Rows are points. The ring and each string are closed loops that go straight from each point to the next, and from the last back to the first. Before rounding, they use only three directions, however many columns there are. How many times does the string pass through the ring? Passing back the other way cancels.

Ring (10 x 4)
[[ 18  31  60  29]
 [-13  26  48  30]
 [-33  19  24  22]
 [-42  13   2  13]
 [-39   5 -30  -2]
 [-26   3 -39 -10]
 [  1   3 -33 -13]
 [ 27  10  -5  -5]
 [ 38  20  27   9]
 [ 35  26  46  19]]
String (19 x 4)
[[-34 -14  -2   4]
 [-18  17   5  10]
 [-32  32  -3  14]
 [-49  27 -21   9]
 [-68   8 -40   0]
 [-49 -23 -29  -6]
 [-29  -8  -9   1]
 [-25  31  10  17]
 [-33  38  24  26]
 [-22  41  37  30]
 [ -8  14  16  12]
 [-14  -8  27  13]
 [-10  -5  47  22]
 [  8  51  95  51]
 [  7  56  68  41]
 [  2  47  46  31]
 [-10  11  23  15]
 [-32  -7  26  17]
 [-49   1  21  20]]
Times through: 0

Ring (10 x 8)
[[ 20 -14 -25 -10  33   5  10  32]
 [ 23  26  -4 -22  26   7   9  20]
 [ 23  63  19 -33  15  -1   2  11]
 [ 24  79  36 -39   2 -21  -9   9]
 [ 19  68  40 -37 -10 -48 -23  17]
 [  1  41  25 -28  -9 -52 -24  25]
 [-25   8   0 -17   0 -38 -15  33]
 [-42 -30 -31  -3  16 -14   0  40]
 [-24 -56 -49   4  30  -1   8  45]
 [ -3 -53 -46   2  34   1   9  44]]
String (18 x 8)
[[-27 -68 -45   6  19 -28  -6  53]
 [  3 -25 -20  -8  17 -25  -6  40]
 [-25 -11 -27  -9  25   6   9  31]
 [-25 -45 -52   2  40  23  20  38]
 [ 44 -78 -51   5  42 -11   5  52]
 [ 45 -26 -19 -10  26 -22  -3  39]
 [ 26   3  -5 -17  18 -20  -4  30]
 [ 43  17   5 -22  17 -23  -6  27]
 [ 56  54  25 -34  13 -19  -6  16]
 [ 28  43  18 -29   9 -24  -9  20]
 [ -5  68  20 -33   9  -1   2  10]
 [ -6  50  13 -28   8 -10  -2  17]
 [  9  39  17 -27   3 -31 -12  22]
 [ 40  39  38 -32 -15 -79 -37  29]
 [  7  21  12 -23   0 -43 -18  29]
 [-28  22  -6 -18  13  -4   2  24]
 [-65   1 -18 -11   8 -10   0  31]
 [-55 -41 -36   0  13 -20  -3  44]]
Times through: 2
String (30 x 8)
[[-50 -33 -50   0  35  28  22  34]
 [-28 -86 -73  14  45  18  20  51]
 [ 10 -88 -60  10  39  -9   6  55]
 [ 36 -68 -37   1  28 -33  -7  52]
 [ -4 -16 -24  -9  24  -5   4  34]
 [-25 -14 -33  -7  30  16  15  31]
 [-34 -49 -59   4  43  32  25  38]
 [  9 -95 -65  12  41  -7   8  56]
 [ 20 -86 -51   8  32 -26  -3  57]
 [ -4 -23 -25  -8  22 -12   1  37]
 [-33 -15 -32  -7  26   9  11  32]
 [-70 -41 -56   4  34  28  22  37]
 [-82 -76 -71  14  32  15  17  49]
 [-17 -62 -36   3  14 -41 -12  53]
 [ -4 -19 -14 -10  11 -34 -11  39]
 [-22   9 -11 -15  15  -8   1  28]
 [-56   9 -17 -13  13   0   5  27]
 [-67   1 -12 -11   1 -25  -8  33]
 [-13  -6   2 -15  -6 -61 -26  40]
 [  6  -2   4 -17   0 -54 -22  37]
 [-21  17  -6 -18  13  -9   0  26]
 [-60  23 -11 -16  11   3   6  23]
 [-59   3 -12 -12   2 -23  -7  33]
 [-62   5 -19 -11  12  -2   4  28]
 [-34  13 -14 -15  17   2   6  25]
 [ -2 -15 -12 -11  11 -33 -10  38]
 [-25 -52 -35   1  16 -30  -7  48]
 [-34 -69 -49   7  23 -19  -1  52]
 [ 11 -53 -29  -2  18 -39 -11  49]
 [-12  -3 -17 -13  19  -7   2  31]]
Times through: 4

Ring (10 x 12)
[[-32  -4  20 -19  -6 -11 -33   3  38   3 -18  -5]
 [-33 -15   3 -27  -4  -7 -35  -8  50   4  -4   7]
 [-29 -20 -17 -31  -5  -2 -26 -23  54   5   8  15]
 [-27 -22 -41 -33  -7   2 -10 -41  49   4  17  22]
 [-31 -19 -67 -32 -12   2  20 -57  29  -4  15  23]
 [-34 -10 -68 -26 -16  -1  36 -56   9 -10   3  15]
 [-30   2 -48 -16 -19  -4  36 -45  -2  -8 -10   3]
 [-26  10 -28 -10 -19  -4  29 -35  -3  -4 -17  -4]
 [-21  15   8  -4 -16  -6   4 -13   6   3 -25 -14]
 [-27   8  24  -9 -11 -10 -20   1  23   4 -26 -12]]
String (16 x 12)
[[-11   8  -9  -8 -17   3   6 -31  19  11  -6  -2]
 [  0  27  26   9 -20   2   1 -15   7  18 -23 -20]
 [-10  15  23  -1 -15  -1 -12 -10  20  13 -19 -13]
 [-33  -1   0 -18 -10  -9 -12 -11  25  -1 -17  -3]
 [-50 -10   9 -26  -4 -19 -27   7  31 -11 -25  -4]
 [-53 -19  28 -32   3 -21 -57  22  54  -7 -22  -1]
 [-18 -14  16 -24  -3   0 -49  -8  66  17   6   8]
 [-27  -9 -19 -23 -10  -3  -8 -27  35   3  -1   8]
 [-45 -22 -36 -35  -6  -9  -8 -27  38  -9   1  16]
 [-18  -7 -26 -20 -12   3  -1 -37  33   8   6  10]
 [-16 -14 -53 -26 -13   9  11 -57  37   8  21  21]
 [-29 -22 -95 -34 -15   7  40 -77  23  -5  26  31]
 [-51 -19 -86 -35 -14  -8  43 -58   5 -22   1  20]
 [-44  -9 -49 -27 -13  -9  23 -37   9 -15  -9   8]
 [-43   1 -57 -19 -19 -10  46 -44 -13 -19 -17   2]
 [-15  21 -25   0 -24   0  41 -40 -14   1 -20 -10]]
Times through: 1
String (23 x 12)
[[-49  -4 -55 -24 -16 -13  39 -38  -8 -22 -19   3]
 [-20  -1 -25 -16 -15   1   8 -36  21   4  -2   5]
 [-16   3 -44 -13 -19   4  31 -52   8   3   1   6]
 [-16   2 -31 -14 -17   3  16 -42  17   6   0   5]
 [-21   7 -56 -11 -22   2  48 -56  -8  -4  -5   3]
 [-36   7 -51 -14 -21  -8  48 -44 -16 -15 -19  -1]
 [-42   6 -34 -15 -17 -13  33 -29 -11 -16 -26  -6]
 [-33  18  -8  -4 -19 -12  26 -17 -15 -10 -36 -17]
 [-47   2  -8 -18 -12 -17   5  -8   5 -15 -31  -8]
 [-20  23  46   4 -15 -11 -16  12   8   6 -41 -27]
 [-11  13  32  -2 -13  -2 -23  -3  28  15 -19 -14]
 [-18   2   2 -13 -12  -1 -12 -19  30   9  -8  -1]
 [-24  -2  -4 -17 -11  -4 -12 -18  31   5  -8   1]
 [-30  -5  -5 -20  -9  -6 -14 -16  31   1 -10   2]
 [-51 -13   2 -28  -4 -18 -25   2  33 -11 -22   0]
 [-33  -6  -9 -21  -9  -8 -11 -16  29  -1 -11   2]
 [-21   0   1 -15 -11  -3 -14 -17  31   7  -9  -1]
 [-42  -4   1 -21  -8 -14 -14  -4  24  -7 -22  -4]
 [-39  11  37  -8 -10 -19 -22  17  13  -5 -42 -21]
 [-10  24  31   5 -18  -3  -5  -5   8  12 -29 -21]
 [-11  13  -1  -4 -18   1   6 -26  13  10 -13  -7]
 [-27   2 -20 -15 -15  -4  10 -28  13  -1 -12  -1]
 [-45   1 -41 -19 -16 -13  33 -32  -7 -18 -22  -1]]
Times through: 1
